Every row gives one point. Two turns around zero, p and q, are shown by what they do to some points. Where does a point land after both, in the order given? Backwards means that the second turn is done in reverse. Each puzzle has new turns, and all numbers are rounded.
In the rows, 128 means zero.

Turn p:
[104 111 133] -> [109 151 130]
[151 149 116] -> [143  98 129]
[ 96 191 114] -> [86 81 93]
[113 117 164] -> [128 161 104]
[175  72 113] -> [173 149 184]
Turn q:
[156 101 134] -> [101 130 156]
[150 162 113] -> [164 120 150]
[ 60 150 164] -> [142 165  59]
[145 100 102] -> [105  98 146]
Where do these land?
p, then q backwards: [165 114 153] -> [127 174 134]
q, then p backwards: [133 105  94] -> [125 155  97]
p, then q: [100 122 155] -> [159 110 112]
p, then q backwards: [109 104  75] -> [178  93 128]
q, then p: [143 115 164] -> [112 115  92]
p, then q: [118 208 126] -> [ 77  68 112]

Turn p:
[ 92 121 126 128 160  65] -> [154 137 124  74 162 167]
[ 85 154 113 102  70 159] -> [116  53  91 137 113 114]
[114 175 118 120  95 121] -> [147  88 110 110 119  96]
[163 107 119 143  77 164] -> [120 103 163 184 103 113]
[163  95 112 169 175 147] -> [ 89 179 180 130 125 135]
[175 113 136 101 143 150] -> [117 162 128 172 146 108]
[104 132 172 134 175  89] -> [155 174 101  89 128 163]
Turn q:
[128 115  98 169 171  73] -> [ 98 162 135 201 127 140]
[137 114  81 143 159 117] -> [ 97 137 108 169 153 136]
[ 76 155 127 177 108  95] -> [142 108 169 166  95 178]
[105  76 121 116  64 149] -> [ 99  97 175  76 160 143]
[114 137 155 107 116 178] -> [167 115 120  82 140 131]
[173 119 189 110 101 127] -> [142 136 153  90 109  63]
[127 132 127 113 115  82] -> [ 98 137 139 128  90 130]
[121 141 144  80 181 154] -> [155 170  74 100 132 134]
[171 163 110 137 137 176] -> [152  90  80 141 146  96]
Where do these land?
p, then q: [119 145 105 147 148 128] -> [123 143 124  99 109 142]
q, then p: [ 99 125  82 161  62 120] -> [ 98 136 118 165 100 201]
p, then q: [ 91 106 108 142 119 155] -> [136 127 150  99 159 158]
p, then q backwards: [120 134 176 116 134 110] -> [113 156 139 116 166 141]
p, then q: [176 159 161 122 156 172] -> [118  94 135 168  68 152]
q, then p: [121  84  85 200  97 129] -> [109 184 125 116  86 196]
p, then q backwards: [147 150 162  70 165  94] -> [144 119 141 114 200 173]
q, then p: [150 122 145  67 143 116] -> [144  88 102 106 162 100]

Turn p:
[127 152 103  99 105 145 120 140] -> [126 142 132  88 101 120 117 147]
[105 128 115 155 101 129 160 142] -> [125 123 154 152 112  88 115 136]
[149  83 123 135  84  84 154 123] -> [125 127  99 186 111 128  78 142]
[155 145 144 149  88 174 164 141] -> [158 140 174 121 130 108  74 109]
[111 115 166 201 150 119 124  82] -> [136  84 117 166 188  99 146  89]
[107  96 165 121 129 125 114 157] -> [ 99 159 123 148 121 133 141  90]
[153 214 142 115  67 134 127 158] -> [149 196 145  78 148  88  84 163]
[113  76  85 100 179 149  86  74] -> [113  54  86 101  97 174 169 108]
[108 148 137  61 209 121 114 118] -> [ 86 128 134  89 150 193 190 148]
[152 122 100 143 167  99 117 146] -> [164 129 114 151 120 149 166 150]
Turn q:
[110 118 107 113 130 183 119 165] -> [134 153  97 155 108 150 133 176]
[201 150 140  96 100  75 106 115] -> [163 101 197  81 117 123  84 115]
[ 95 129 160 172 131  79 123 136] -> [121 110 147 160 172  86 151 105]
[121  52 104 129 155 192 145 136] -> [124 141  46 128 155 181 127 162]
[ 92 116 105 105 127 150 145 172] -> [120 175 122 153 133 150 144 166]
[124 100  87 101 137 144 148  92] -> [131 162  94  90 126 162 135 113]
[101 115 101 134 167 155 103 129] -> [144 156  73 147 125 116 127 131]
[146 182 154 179 142  86 152 125] -> [ 86  98 165 154 129  94 104  77]
[112 171 200 134 133 100 129 122] -> [ 91  98 163 124 130  61 141 130]
[178 148 122 116  58 117 109  88] -> [166  87 174  89  84 156 134 105]
Where do these land?
p, then q: [ 91 131 148 143 157 123 116 115] -> [ 94 148 112 118 156 126 136 109]
p, then q: [107 149 123 133  92 132 146 130] -> [146 131 157 133 148  98 134 132]
q, then p backwards: [154 113 123  72 160 130 150 200] -> [162 173 143  81  92  90 177 138]
p, then q: [128 108 112 114 117 161 166  93] -> [164 105 106 115 148 125 155 161]
p, then q: [139 172 123 197 143 118 134  96] -> [123 124 125 119 185 124  59 118]
q, then p: [108 172 127 141 147  67  87 105] -> [125 120  80 156 191 138 108 163]
p, then q: [143 155 124 121 134 147  82 117] -> [128 161 135  90 113 143 104 135]
q, then p backwards: [102 136  90 176 139 102  79 117] -> [145  96 145 199 123 130 102 149]
q, then p: [170  63 140  97  70 136 166  98] -> [ 99 129 174  88  87 195 118  82]
p, then q: [139  82 170  87 124 164 154 210] -> [105  71 133 125  49  95 184 122]

Turn p:
[ 82 125 170 109 170 141 168 163 119] -> [180  82 121 174 127 125 144 143  88]
[176 191 118 149 111 127 152  91 131] -> [126 134 121  69  71  98 123 136 163]
[140  96  77 154  99 127 135 149 131] -> [144 171 148  98 167 131 131  99 135]
[156 135 163  84  96 107  65 132  40] -> [100 190 105 203 108 142 112 181 180]
[154 123 158 139 150  99 118 136 167] -> [103 118 102 102 145 120 126 162  94]
[116 136 107 180 149 103 133 110 162] -> [125 106 152  74 136 129  91 124 105]
[107  84 131 142 132  93 156  92 180] -> [117 109 133  83 133 182 135 115  74]
[ 85  73 132  95 177 191 148 133  98] -> [168  68 135 188 166 163 167 109 146]
[119 123 127 141  79 151  88 146 139] -> [107 160 106 145 143 113 106  82 130]
[145 193  98  88 117 142 117 127 112] -> [110 141 156 143  84  78 145 129 166]
Turn q:
[134 115 204  93 122 134 138 168 143] -> [ 84 157 175 159 150 117 163 160 151]
[101 136  83 123  87 109 172  82  97] -> [107 134  63  81 120 126  74 124 138]
[148  95 159 140 148 138 152 166 177] -> [118 121 181 143 152 137 143 177  96]
[143  93 152 177 128 136  96 111 102] -> [168 175 153 123 144 154 125  99 113]
[124 129  87  88 110 125 115 126 152] -> [ 91  85 116 137 117 126 115 103 124]
[102 140 125  67 119 119 163  52 123] -> [ 77 153  44 146 122 105 107 129 121]
[128 148 130 177 123  60  89 123 104] -> [184 148 146 136  83 136  82 114 161]
[172 135 120 148 125 140 111 130 107] -> [165 119 131 131 160 143 127 108 143]
[160 170 100 158 151 138 112 118 100] -> [195 106 101 126 138 127 133 113 142]
[123  87 137  71 196 132 122 206 167] -> [ 83  86 172 167 100 169 204 168 111]
[ 75 133 108  88  99 145 170 105 113] -> [ 70 135  76  86 119 106 127 128 129]
[125 153 132 206 127 160  96 150 152] -> [191 118 181 100 132  90 134 114 106]
Where do these land?
q, then p backwards: [168 146  95 110 172 159 163 193 133] -> [151  96 143 102 216 147 157 110 131]
q, then p: [128 164 130 101 177 129 124  85  84] -> [144 150 169  63 127 105 137 105 147]
q, then p: [148  82  99 160  89 151 106  91 105] -> [ 90  83 137 147 108 140 134 140 192]
p, then q: [163 161 193 144 123 155 144 115 172] -> [ 86  86 102 102 105 175  87 102 134]
p, then q: [109 145  95 173 100 114  96  99 143] -> [112 155 120 162 102  94 139  76 128]
p, then q backwards: [156 104 164 108 144  77 110 128 162] -> [114  89 129 103 151 147 190 121 146]
p, then q: [ 96 103  85  82  79  86 111  98  83] -> [151 161 140 106 162  33 151 128 129]
q, then p: [ 86  82 153 164 145 158 119 135 166] -> [169 143 105 173  77 135 122 163 142]
q, then p: [ 83 103 157  86  98 111 165 136 160] -> [141 132 150 184 111 120  88 106  76]
p, then q: [137 167 145 105 126 149 123 157 108] -> [146 115 151 120 116 133  78 145 137]
p, then q: [133 151  91 175 154 119 148 171  93] -> [145 120 160 203 135 143 132 139 158]
